Each wall is flat, endless, passes through zero and stands at right angles to its row. A trip goes straight from one point to another. List the walls that it crosses, first one first.

Walls:
(1): [-19 -16  24]
(2): [ -7 -32 -33]
(3): [ 19 -19 -17]
(4): [ 16   8 -14]
(5): [ 50  36 -36]
(6): [63  2 31]
(7): [ 12  24 -20]
(8): [-48  -7  52]
Trips:
[ 83  57 -35] to [ 36  41 -43] -> none
[34  0 -2] to [-30  11 -56] -> 2, 6

Walls:
(1): [  1  59  29  -3  10 -19 -16  13 -42  -2 -18  -2 -34  55]
(2): [ 11  59   0  53 -21   5  74 -27  36  16  15  -9  12 -14]
(3): [-17 -58  29 -10  11  23 -39  41 -62 -51  29  40 -12  48]
(4): [ 53  15  25 -41  20  35  -3   5  12 -45  49 -18   0  -6]
(5): [ 24 -22  16  78  30   9  -5  34  14 -56  23 -13 -20 -28]
(6): [-17   4  25  10 -23  -5 -27  12 -30  20  34 -21  52 -32]
Trips:
[ 33 -75 -19  22   0   6 -24  32 -33  40  43   0 -38   7] to [  0 -18  -9 -12  53  32  -7  39  46  13 -25  27 -44   3] -> 6, 4
[  3   2  23 -13  30 -72 -21  49  14  33  17  17  45  59] to [-50 -15  14 -30 -17  25  18  -1 -12  -2 -23  16  41  92] -> 6
[-38 -17  14 -39  11 -26 -57 -13  16 -18  -3  40  -8  12] to [-29   1 -31 -29  10  33 -14 -35 -44  35  36 -19  23 -10] -> 6, 1, 4
[-25  13 -21 -67  13  -6   3  25  10 -32  13 -53 -26 -15] to [ -3   0  -4   6  -1  10  88  55  37 -64  26 -75  10   6] -> 1, 5, 2
[-22  44   4 -35 -20 -23  15 -22 -46  37  22  63  -2  19] to [ 20 -35  52   3  14 -32  -1 -23  -1  36 -13  48  33 -54] -> 3, 1, 2
[ 51 -20 -12  12  51   5  10   3   5  46  13  -7 -36 -64] to [-44  23 -27  -2  56 -22 -25 -82 -38  -6 -14  54 -54 -71] -> 4, 2, 5, 1
[ 12  10  70   3 -33  31   2 -49   5  41 -27   0  91  31] to [ 15 -21   7  23 -29  44 -12   9 -41  14 -12 -34  60  60] -> 1, 3, 2
[ 20  30  44   0 -73 -53  16 -26 -41  10 -37 -32   7  31] to [ -1   4  66  31 -40  19  39 -42  -3  30  -1   9  27  -5] -> 1

Walls:
(1): [ -6 -33 -19  33 -11 -19  52 -30  41  74  15  34  -8 -43  26  26 -38  29
  25  27  -9  24 -23  33  27  40  32  25   4  23  25 -75  19 -21 -14   5
 -25 -26   0  52 -18  50  11 -28 -64   4  74 -74]
(2): [ -3 -15 -27  13 -24  10   9 -57   9  -7   5 -26 -70  -1 -13 -12  -9 -36
  -9  40  33 -11 -24  63 -67 -37  -6 -50  42 -38  27  -5   4  45 -19  27
  21  81 -29  24 -11 -14  59 -28 -22 -22   1 -56]
(3): [  0  47  55  21 -12 -52   1 -46 -43  53  18  -5  25  -6 -66 -36 -20  35
  50  55 -52 -33   9  -4  46  -6  15   9 -42  20 -22  53 -44  -1  66  11
 -40  68  28  -3  26  -8 -84  59 -18  13 -20 -13]
(4): [ 82  32  13 -44 -42   1  17   1 -31 -18 -15  32 -28 -60  14  26  39 -56
 -24  -9 -45 -20 -44  28 -64 -30  16  14  29  27   2  47  34  27 -11  16
  12  38  24 -12  35  35  25   7  22 -13  43  29]
(5): [  1  43   6 -39  66  27 -34  34  94   6  27 -26 -38  18  45  22 -25  27
 -34 -24  18  41  -8  55 -46 -16 -18  20 -29  39 -30  20   8 -22  -5 -53
  -6  -7 -60  37  22  49  -6  36 -13 -93 -34  28]
(6): [ 17 -12 -36  14 -46 -67 -43 -23 -14  14 -65   8  30 -48  50 -67  14 -19
  14 -82  23  -3  80  24 -52  37 -29  68  -5  14 -55  28  92  15  14  45
 -19 -18  12  12  25  26 -41  10  37   6  14  32]
(7): [ 34 -74 -39 -57  25  23 -29  -7  25  10  24  -9 -14 -29  -2  54  16 -36
  -2  -7 -26 -10 -39 -11  -2   8 -23 -42  11 -31   8  -9  24  -8 -70 -11
   5 -27 -14   6  -3 -25  10  26 -32  34 -18 -40]
(8): [ 55  11 -18  38  23   5  62 -13   1 -72 -39  -9  19 -13   7  32   9  -4
  55 -14  44  -7  -6 -75 -33  34 -30  15   8 -23 -40   3 -36   5   6  52
  -5 -28 -36 -34  46 -37 -24  24 -20  -2 -13 -22]
Trips:
[ 10 -62  26  -8 -11   1 -31 -12 -27  27 -37 -12   3  -1 -50  34  26  -1
 -46  17  -8  16 -74 -47  -5 -61   2 -37  35  28  22  88  39 -57  -2 -70
 -38 -28  -8  14 -36 -28  11  15 -30  27  -6   4] to [ 24  62  23  17 -18  29 -32 -22  28 -11  21 -44 -24 -14   6  -4  35 -53
  -6  80 -53 -74 -47  15  -6  17 -33  11   1 -45  11   4 -14 -25 -49  91
  11 -13 -19  30 -21 -35 -25  10  47 -18  -9 -25] -> 2, 8
[-36   1 -10  30   8 -63 -13  -5  -7  -3 -38  -7   8  28   6 -35 -83 -52
 -36 -32   3  -3   0 -16   8  12  67   7 -29  49  53 -32  -1 -46  19 -14
 -35  51   3 -16 -47  13   8  60  24   4 -44  46] to [ -36   27   -8 -100    9   26   11   -1   -4   19  -30  -39   -5   33
   31  -11   21    0   45   58    1   28   21   -5   16   15    0    1
   -2  -12  -46   28   13  -22   18   57  -26   -3    3  -39   54    1
   26    7   -5    1   43    9] -> 8, 4

Walls:
(1): [ 74  15 -32  -4 -21  -4  -4  43  58   7   8  41  17 -12 -17 -57 -11   3
  -7  -7  29  34  31  -7 -30  87 -62 -70 -59  51  45 -22 -22 -28 -26 -39
  20  69  36 -46  25 -15 -31 -29 -16  51  50  36]
(2): [ -2   8 -60 -14  35 -16 -21 -80 -10  -8 -35  23  13 -30   2 -39 -42 -24
 -12 -32 -15 -22 -40  57   9  17 -12 -38   7  38   2  39   0 -28  70  20
  27 -14   5   0  -4   1  20   3 -22   7  18  39]
(3): [  6 -48 -33  24   7  13  -6  17 -20  17  42  13  31   1 -32  34  -7 -40
  30 -11 -29  -3  -2   0 -97   3 -12  23   7  -2  37  18  68 -58 -25  64
  -5  50 -48 -51 -34  48  -6  16 -45  22  22 -22]
(4): [  3  51   2  -1   4 -10  39 -30  30  27  11  22  51 -42 -49 -32 -29   1
   5  -5  21  -5  27   5  19 -11 -67 -25  60 -36   0  11  -1  36  32 -48
 -12  -7 -11 -11  18 -13   9  -7  28  24  31 -41]
(5): [-32 -22 -72   3 -63 -33  61  41  11  31 -14 -51 -37 -16  52  28 -27 -15
 -10  17   9  14  42   0  13 -11  -8   2  63 -58 -32 -27 -34   4  35  50
  13   4  34  53 -10  15 -11 -91  28 -13  29  21]
(6): [-44 -17   4   7 -21 -31 -34  17 -22   8  32  28 -75   1  45 -11  47  53
  62  12  -6   4  -8 -34  10  31   2   2  25  17 -23 -43 -26 -24  14  34
 -39 -20  32 -46 -19 -42 -37 -12 -10 -14  25 -16]
(7): [-13   0 -45  16  13 -73 -31  44   6  -9 -40 -37  -5 -59  19 -49  44  -3
  36   9 -12 -66  45  -4  -8 -47  39  20 -18  -3  27 -30 -42 -31 -18  15
  21 -10 -47 -18 -19   6 -16   8 -19  23  -5  20]
(8): [   5  -35  -75  -11  -61    9   -4   33   13   46  -64   -8   12   47
    8  -45  -59   37  -49   31  -48    8   35   44  -25  -22   -8  -43
   -2  -52 -102   52   50   15   43   31   33   28  -12   14   14    3
  -62   -1   -4   17   -2   27]
(9): [-31  44   7 -19  29  15  -1 -34 -34  22 -29  28  27  -3 -34   1  51 -41
 -36  36  -8  36   4 -30   4 -54 -18  34  -5  32 -47 -18 -21  57 -35  42
  -2 -30  16  23  -1  42  15  39  18  29  -4  27]
Trips:
[-32  73 -34  14  26 -31 -36  43  22  -5 -14  32 -12 -40   6 -23 -15  10
   3  -2  -7  -3 -51  -6  24 -28 -15  27 -28   2   3  -2  14   7 -29  23
  31  53  24  18   1  35   9  14 -38 -47  77  20] to [-33 -41 -17  24  32  13  57  43   2  -1  26  82 -34  17  30   3  -6  18
 -19   2  72  18  45  48 -20 -37 -43  18  53   9  29  40 -46  -5  17 -42
  17 -21 -11 -35  17  -3  18  -8   0  10  76  -2] -> 4, 9, 7
[ 29  49 -18  10 -51  30 -28 -46 -38 -29  64 -39  -9  18 -14  41 -25 -59
 -54  20  47 -34 -50  -3 -31 116  26 -26 -26  -7  43  17 -22   8   0  -6
 -47 -27 -58  18  -5 -25  30  35  23  54 -35  87] to [-36  28  -7  -8 -13   5   0 -10  17  25 -38   6  18 -43  38   4 -10 -17
  20 -10   8 -58   7   1  45  18 -91  55 -37 -36 -11   2  -3  74  90  29
 -28  35 -18   2 -23 -30 -18  37   7  29 -37 -40] -> 3, 4, 9, 1, 8, 5, 7, 6
[ -2  42   3  11  25  27  34  56  -8  59  25 -34  62  35  13  36  22  -1
  -8  21  -7 -27 -34 -23  11 -24  15  -3 -21 -82 -55 -27 -35  70  70  45
  18  -8 -54  14   3 -55   4  10 -15  18 -80   9] to [-17 -17  45 -77 -17   9  -2 -31 -24   3 -19 -90 -10 -27  35  28 -19  -8
  36 -30  59  15  81 -12  21  19 -15  -8  -8  38  31 -15  -1 -40  -8 -43
 -14 -55   6  55 -37   7  48  42   6  -1 -28 -49] -> 8, 9, 4
